Each wall is flat, endless, passes through zero and stands at right angles to its row. A trip goes straight from one point to another. List the walls that it crosses, first one first.
(in the rows, 128 means zero)

Walls:
(1): [176 230]
(2): [78 45]
(3): [171  92]
(4): [102  60]
(5): [128 168]
(6): [106 119]
Trips:
[155  86] to [ 15 102] => 6, 3
[200 126] to [132 164] => 5, 3
[ 77 103] to [102  66] => 3
[197 185] to [ 92 138] => 3, 6, 2, 1, 4
[106 117] to [105 144] => 5, 4, 1, 2

Walls:
(1): [ 90 101 169 102]
(2): [137 125 121 105]
(3): [157 196 120 147]
(4): [177 117 122 103]
(5): [127 152 122  74]
(6): [167 179  89 180]
(7): [156 148  96 116]
(8): [163 126 138 177]
(9): [113 153 119  50]
Trips:
[100 128 164  55] to [ 50 111 125  73] => 4
[100 165 118 162] to [136 109 115 172] => 3
[ 99 144 156 166] to [ 88  74  81 187] => 3, 1
[249  83  99  99] to [175 156 115 176] => 5, 2
[101 118 120  76] to [104 109  70 111] => 7, 4, 1
[109 100 119 144] to [164  60 130 135] => 4, 2

Walls:
(1): [ 85 114  67  67 124 159  85 151 149]
(2): [161 148 111  96 134  33 102 137 231]
(3): [123 118 116 109 160 137 116 113 148]
(4): [137 110 148 123 182 129 151 139 124]
(5): [135  94  57 111 181 114  95 140 138]
Trips:
[ 86 136 150 223 123 123 185  58  89] to [133  94 196 136  90 152  97  77 179] => 3, 2
[ 87 187  78 126 176 143 172 142 151] to [ 76 148 157  88 169 138 114 156 119] => 2
[144 167 114 156 106 109  97  94 122] to [ 75 178 214 152  73  94 106  70 123] => 2
[115 178  75  96  86 138 202 179 122] to [165 191 128 182 141 169 122  76  21] => 1
[115 147  87 146 115 156 125 108 152] to [ 71  82 119 171  83 152 130 152 149] => 3, 5
[179 118 172 134 178  55 146 187 138] to [112 125 127 127 160 105  74 166 161] => 3, 1

Walls:
(1): [ 94 113 200 126  91 129 112 102 115  79 134 139]
(2): [122  82 159 151 183 127  91 173 124 123 150 156]
(3): [173 194 184 152  68  98 124  76  91 112 102  72]
(4): [139 116 112 173 111 136 107 157 191 125 124  70]
(5): [197 161 124 152 127 178 127 130 133 121 167 104]
(6): [189 118 113 161 157 166  95 149  76  95 103  85]
(7): [141 171 153  84 145 146 164 192  58 114 110  88]
(8): [147 137  51 159 163 129 159 162 114 158  75 118]
(9): [116  96  85 201 141 124 141 151  90 124 176 131]
(10): [156 103 105 163 142  93 158 116 117 118 117 124]
(11): [ 55  57 185 105 122 180 118 105 119  78 110 119]
Trips:
[110  96 130 131 104 152  96  90  50 159 147 122] to [101 122 106 109 189 198 165 162  56 120 169 173] => 7, 3, 5, 8, 1
[153 148  94  73 152 158 151 172 178 177 146 118] to [119 190 105 110 170 120 133 146 193 107 149 112] => none
[129 112 172 123 134  93 124 181  66 105 125 119] to [ 93 103 118 137 109 133 102 103 128 162 138  88] => 10, 4, 7, 6, 2
[100 152 136 100 196 135 170  75  61 116 163 115] to [147  74 180 109  70 108 169 192   7 147 116  47] => 8
[105 162 116 139 145 159 150 172 101 116 144 126] to [114  68 140  99 142  67 185 170 128 141 130 124] => 5, 10, 6, 11
[128 117 114 107 109 127 139 127 103 183  77 150] to [129  46 138 125  81 132 156 106 132  75 153 134] => 11, 7, 1, 8, 9, 2, 4
[ 92 148 122 112 144 168  81 107 139 237  92  68] to [ 94  92  75 132 120 104 124 125 112 214 119  86] => 3, 9, 10
